Each row of a before or after table is a point. One or more steps were done to the points. Then noise was added and the rows were shuffled. The steps act on columns, c1 being the first. Write out the steps. A step turns or swaps two columns, mirrors them in a line or flattens them onto one, adds a multiple of one to another, or multiplies or shifts one. Angles are multiples of 10 degrees, from the lower column toward the higher: turns from -170 to 170, lines from 10 to 170 but not 90. Use the fewest steps. Two steps may share a column if one is a turn and the other turns, adds or multiplies; they go together, in the order done. Otherwise the lowest column goes first.

Before:
[[-13  -9   8]
 [-22  31   0]
 [-35 -25   6]
 [-24  -7 -19]
 [ 60  -1   1]
 [-36 -22  20]
 [  0  49   3]
 [-17 -24  -3]
 [ 10  34  24]
 [ 20   6  20]
 [ -8  24 -39]
 [ -8   3  -5]
 [ 13  22 -27]]
After:
[[-13 -22 -38]
 [ 39 -14  21]
 [-38  46   3]
 [ 21 -14 -18]
 [ 13  -4   7]
 [-18  12  20]
 [-25  -5 -27]
 [-38 -32   4]
 [  3  -8  -4]
 [-32 -14  24]
 [ 42 -10   7]
 [ 29   1  -3]
 [-10 -37  -1]]
Steps: turn c1 and c2 by 130 degrees

Before (9 x 8):
[[ 24   5  -2   7  -2  22   5  15]
 [ 27  18   3   0  32  13  22 -26]
 [ 60  30 -10  -2 -28 -27  -8  -6]
 [-20 -22  -1  23 -18  -4 -14  -6]
 [  5 -29   1  -5 -15 -17  24 -12]
 [-32  24  19  -2  34   0 -39  18]
 [ 20   2  32  -6  -1 -13  -9 -22]
 [ 19  -5 -16 -31   7  41  20 -33]
 [ -2  26   1   4 -14  16   5   6]]
After (9 x 8):
[[ 17 -27  10 -31   9  34  17 -34]
 [ 17   7  23  -7   1 -11  -9 -25]
 [ -2  19 -10   7 -13  24   6   8]
 [ 59  38 -51  -5 -30  -8 -10  -5]
 [ 20  -9   5   9  -4  21   3  14]
 [ 27   9  -6   4  34  18  23 -26]
 [  4 -17  18  -4 -12 -27  26 -14]
 [-32  22  -2  -3  36  12 -40  18]
 [-19 -14  14  24 -16 -12 -12  -7]]
Steps: turn c2 and c6 by 30 degrees; add -1 times c2 to c3

Before, 9 rows:
[[ -1 -26  15  -6 -16  -4   4  -5  -6  -8 -12  -1]
 [ -3   9  23   4  16  -4   5 -15  -5  32  38  24]
 [ -5 -27   7  -6 -27  -9  26  -8   4  16   4 -20]
 [  5  13 -28   3  19  26  -6  -3  -4  33   7   2]
 [  6  -1   5  -6 -32  -8  18   2  -7  -4 -12 -10]
 [ -7  12 -49  -2   5  21  -4  -3   6  10  10  11]
 [ 22 -20 -13   8 -25  -5  12  -9   0  -3  -8  -4]
 [ -2  -3   5   5  18   0  12  16  -2  20  32   2]
 [ 12  -5   1 -12 -12  -4  -2  -7  11  -2   5 -14]]
After:
[[ -3   9  25   4  22  -4   4 -15   6  33  27  17]
 [ 23 -20 -11   7 -20  -6  12  -9 -16  -3  -5   3]
 [  6  -1   8  -6 -22  -8  18   2 -25  -4  -9  -3]
 [ -2  -3   4   5  15   0  12  16  10  20  22  -4]
 [ 11  -5   3 -12 -20  -4  -1  -8   2  -2   3  -8]
 [  4  14 -42   4  17  25  -6  -3   9  33   5  -3]
 [ -6 -27  11  -6 -29  -9  26  -8 -14  17   3 -11]
 [ -7  11 -60  -2   4  21  -4  -2   8  10   7  10]
 [ -1 -27  17  -6  -8  -4   4  -5 -15  -8  -8   2]]
Steps: add -0.5 times c6 to c3; turn c5 and c9 by 40 degrees; turn c5 and c12 by -20 degrees; multiply c11 by 0.7

Before:
[[ 15  31  11  -6  13 -15  19 -35  10  -4  -2 -25   3   5  15 -28  -7  19
   -7  29]
 [-29 -17 -11  10  -2   7 -16 -26 -47 -22  17  10   0 -18   0  28  -1   2
    9 -21]
 [ -6  -4 -15 -11  26   5  13  -6  21 -10  20 -20 -33   3  12  -7  38   8
    7 -18]
 [-18  16  12  35   2 -14 -17 -36 -20  29  13  -7   7   0 -15  19   8 -15
   -4   5]
 [-35   0  -2  39  -7  -1 -34 -33 -37   7 -32   1   7  -6 -15   1   9   0
    2   9]
 [ 12  18  17 -13  26  -4  12   4   5  13  -5 -22 -11  23  36 -16 -15  12
  -26  27]
 [ -2  17  26  10  10  -9  11 -22  -4  14 -29 -39   9 -14  -2   4 -22 -15
  -14  10]
 [ 26   9  13   3  41   8  11 -14   6  19  16 -24 -19  15  27 -31  29  19
   33 -24]
 [ 32  37  -1  -7  14 -21  38  -2   7   8 -20  -3 -17  10  25 -27 -19   0
  -26   3]
 [-30  -7 -42  30  22   1 -20 -19 -30 -13  12 -11   4   8  -2  12  -1  -6
   27 -11]
 [ 10  40   2  -7  35   0   9  10  -8 -18   2  -6 -24 -14  11 -21 -13   1
  -10  22]
 [  7  -1  -1 -23  27  11  16  -2   1   4  18  -7   1  25   0 -25  32  -7
   29 -12]]
After:
[[  1  19  26   0  10  -8  11 -22  35   6  10 -39   9 -14  -1   3 -16 -23
  -14   9]
 [-33  37  -1 -27  13 -21  38  -1  18   3  15  -2 -17  11  25 -26   0 -19
  -25   3]
 [-42  17  17  -8  25  -4  13   3   2   5   7 -22 -10  23  35 -16  12 -16
  -25  27]
 [ 56   0  -2  19  -7  -2 -33 -34  59   3 -16   2   6  -7 -14   1  -1  10
    2   8]
 [-51   0   0   1  26  11  16  -3 -21   2  -8  -7   2  25   1 -26  -7  33
   29 -10]
 [-35  -5 -14  11  25   4  11  -6 -36  -4   8 -20 -33   3  12  -7   8  39
    7 -18]
 [ 36  15  12   5   2 -14 -18 -35  -2  11 -24  -6   8   0 -15  19 -13   7
   -4   5]
 [ 16  -7 -41  17  22   1 -21 -19   6  -6 -32 -11   4   7  -2  12  -7  -2
   26 -13]
 [-45  40   2  -7  35  -1   9   8   3  -6  -8  -6 -23 -13  12 -22   3 -13
  -10  21]
 [-45   8  14 -24  41   8  13 -13 -21   7  -3 -25 -18  14  26 -30  18  29
   33 -25]
 [-25  31  11 -13  12 -15  18 -34  -5  -3   8 -25   3   5  15 -27  20  -7
   -9  28]
 [ 20 -18 -11  25  -1   6 -15 -26  12  -9 -50  11  -2 -18  -1  28   1   0
    9 -22]]
Steps: turn c1 and c4 by -110 degrees; add -1 times c5 to c1; turn c9 and c11 by 120 degrees; multiply c9 by 1.3; multiply c10 by 0.4; swap c17 and c18
